Each wall is flat, endless, passes through zero and stands at right angles to its row. A trip goes straight from one point to another. List the walls that it crosses, first one first.
In the rows, 128 means zero.

Walls:
(1): [103 136]
(2): [144 113]
(3): [ 78 133]
(4): [160  66]
(5): [ 72 102]
(6): [ 94 209]
Trips:
[176 137] to [120 109] => 5, 3, 1
[113 152] to [152 132] => 5, 3, 1, 2, 4, 6
[146 131] to [125 195] => 6, 4, 2, 1, 3
[132 197] to [147 167] => 3, 1

Walls:
(1): [154 175 146 158 178 136 110 143 168]
(2): [215 145 110 121  72 114 139 181 132]
(3): [103 150 151 128 164 168 101 142 154]
(4): [103 134 117 152 129 155 162 127 201]
(5): [172 143 102  75  87 103  93 136 169]
(6): [141 164 173 102 134 119 145  93  97]
(7): [106 168 105 140 107 122 140 137 141]
Trips:
[171 109 145  91 194 112 121 108 111] to [107 133 159 120 127  66 101  70 120] => 3, 1
[ 95  83 124 110 160 199 146 161  61] to [109  67  73 108 135 136 102 165  97] => 3, 5
[112  96 130 159  61  80 100 126 188] to [107 153  71 141 166 127 198  41 179] => 2, 1, 5, 6

Walls:
(1): [167 136 156  61 169 156 130 157  72 130 169 102 122  74 149 164  78  70
 119 179 102 120 123 154]
(2): [145 160 176 155 144  98 127 143 146 163 127 125 113 120 166 154 197  55
 186 137 210 139 162 107]
(3): [173 140  78 115 154 159 156 153 108 118 121 109 117 147 114 134 126 165
 136 125 146  99 117 173]
(4): [ 93 123 150 117 101 117 123  82 138 168 167 140 172 138 172 131 112 199
 141 146 135 203 149 123]
(5): [ 98 116 210 162  93 103 102  52  98 155 121 140 149 130  42 103 146 181
 103 151 117 171 156 142]
(6): [128 132  80 228 100 162  99 101 121 139 146 121 150  87 119 137 136 130
 158 116  88  91 131 157]
Trips:
[108  83 116  93 137  77 133 111 102 154 115 182 187 127 181 118 103  63
 157 150 110 110 150  76] to [128 130 126 200 120 121 133 152 147 146 158 145 139 131  82  91 120 136
  97 135 143 148 174 137] => 5, 1, 6
[129 146  71 140 168 140  90 108 159 137 104 224 116 112 145 124  63 100
  70 121  94 119 129 117] to [ 61 153 156 126  79 125 153 147  36 148 140 145  92 152 118  92 103 101
  91 117 127 129 103 117] => 6, 5
[121 116 127 203  85  88 121  32 122  60 172 126 112  76 129 148 119 116
 114 149 126 124 119  92] to [149 119 101 132 130 115 161 127 107  72 110 160 162  96 110 129  90 116
 100 203 187 136 151 160] => 1, 4, 3, 6
